Each point is reached from the start by the listed moves, each made 0, 1 or 2 times, or once backwards (-1), plus a little noise. Is the number of moves made odd or even? Then give how often each move was made.
In the rows, zero is written as 128.

Moves:
(1): [163 123 156 126 118]
(2): [140 165 112 104 110]
Start: [128 106 138 128 116]
Points:
[225 170 166  73  62] -> even (2, 2)
[196  97 196 124  97] -> even (2, 0)
[128 103 141 126 114] -> even (0, 0)

Moves:
(1): [159 118 128 105 133 134 119 105 123]
(2): [140 144 105 127 124 108 131 125 130]
(3): [135 159 145 120 123 131 144 118 127]
(4): [148 128 134 148 121 129 129 129 130]
(5): [126 132 131 137 162 128 131 119 120]
(6): [125 134 118 137 126 152 120 125 132]
(7): [120 120 120 125 124 134 149 126 121]
(8): [143 137 130 120 126 140 124 151  98]
(9): [140 130 128 109 138 125 144 145 155]
Start: [121 103 125 118 135 123 127  96 123]
Points:
[249 202 139  65 130  75 159  93 121] -> even (1, 2, 2, 1, 0, -1, -1, 1, 1)
[152 130 158  48 118 169 195  71 202] -> even (1, -1, 2, 0, -1, 1, 1, -1, 2)
[166  65  49  88 134 170 122  48 108] -> even (2, 1, -1, 0, 0, 2, 2, 0, 0)
[ 97  71 135 118 206 143 180 174  62] -> odd (-1, -1, -1, 0, 2, -1, 2, 2, 1)
[107  76  84 180 164 158 188 118 203] -> even (-1, 0, -1, 2, 1, 2, 2, -1, 2)
[143 121 100  61 125  82 132 219 137] -> odd (-1, 1, -1, -1, -1, -1, -1, 2, 2)

Moves:
(1): [154 126 128 123 127 125 126 113 123 124 129 129 129 130 122 121 133 138
 120 122 131]
(2): [119 152 130 139 126 117 119 132 130 130 128 141 122 139 129 127 113 129
 132 122 123]
(3): [136 117 163 121 134 131 125 130 144 115 125 129 132 129 133 125 131 119
 135 147 130]
(4): [141 108 129 164 143 137 130 123 140 136 134 126 122 132 127 129 127 135
 119 126 123]
(5): [120 142 133 118 150 144 148 141 126 134 130 131 130 128 123 127 130 118
 130 125 130]
(6): [137 137 131 125 114 148 121 133 127 130 130 130 132 131 128 138 127 124
 129 129 130]
(7): [128 146 123 138 105 121 166 131 153 143 116 110 132 127 124 128 144 143
 114 121 129]
(8): [137 127 123 134 134 114 121 158 129 137 142 118 123 137 139 120 132 122
 124 133 133]
(9): [133 130 120 123 135 128 129 119 147 134 128 132 126 123 125 133 121 115
 130 132 129]
(10): [131 135 143 129 140 144 127 117 114 163 131 131 116 123 135 126 127 141
 130 135 122]
(11): [126 139 130 136 114 131 126 114 139 132 165 128 138 134 133 132 118 134
 125 142 131]
(12): [119 114 125 117 128 114 144 115 125 126 133 154 114 142 125 146 138 128
 126 124 127]
(13): [137 129 124 136 127 126 130 130 126 135 118 149 155 126 119 123 126 128
 139 128 135]
(14): [116 124 135 121 133 116 117 111 140 133 120 113 138 158 125 143 121 138
 132 135 108]
(15): [130 133 117 127 131 131 136 121 121 125 120 119 136 133 150 127 133 129
 136 136 106]
(16): [141 136 133 129 136 112 132 136 112 129 131 118 127 122 142 160 134 113
 116 126 125]
(17): [107 134 144 126 131 130 114 128 147 132 133 122 128 129 127 136 170 134
 129 114 137]
(18): [127 133 134 125 136 123 124 139 138 121 118 135 135 125 129 124 128 151
 120 132 125]
Start: [125 125 130 117 152 135 161 125 116 136 112 137 125 129 140 125 133 122
 111 119 139]
Points:
[148 137 200 121 214 107  80  74 178 185 154 156 211 153 132 159  58 132
 136 200 135] -> even (0, 0, 1, 0, 0, -1, -1, 0, 2, 1, 2, -1, 2, 2, -1, 1, 0, 1)
[105 140 203 191 113  87 245  64 224 182 142 166 182 174 117 193 124 128
 114 153 146] -> even (-1, 1, 2, 1, 0, -1, 2, -1, 0, 0, 2, 1, 2, 1, -1, 1, 0, -1)
[157  51 121 147 216  16 100  31 193  86 117 207  74 234  99 171  42 179
  66 121  85] -> odd (2, 2, 0, 2, -1, -1, -1, 0, 2, -1, 0, 2, -1, 2, -1, 0, -1, 2)
[ 86 225 209  99 206  77 119  87 139 200  80 163 206 195 199 160 135 207
 153 175  59] -> even (0, 2, 1, -1, 0, -1, 0, 0, 0, 2, 1, 0, 2, 2, 2, 1, 1, 2)
[143 128 189  97 173 110 185  96 152 178 154 204 195 157 169 249 138 141
 105 195 129] -> odd (-1, -1, 1, 0, 0, 1, 0, 0, 1, 1, 2, 2, 2, 1, 0, 2, 0, 2)
[122 146 231 145 195 165  88  98  92 157 110 118 136 231 221 205  94  92
 168 184  39] -> odd (-1, 2, 2, 1, 0, 2, -1, 0, -1, 1, 0, 0, 0, 2, 2, 1, 0, -1)
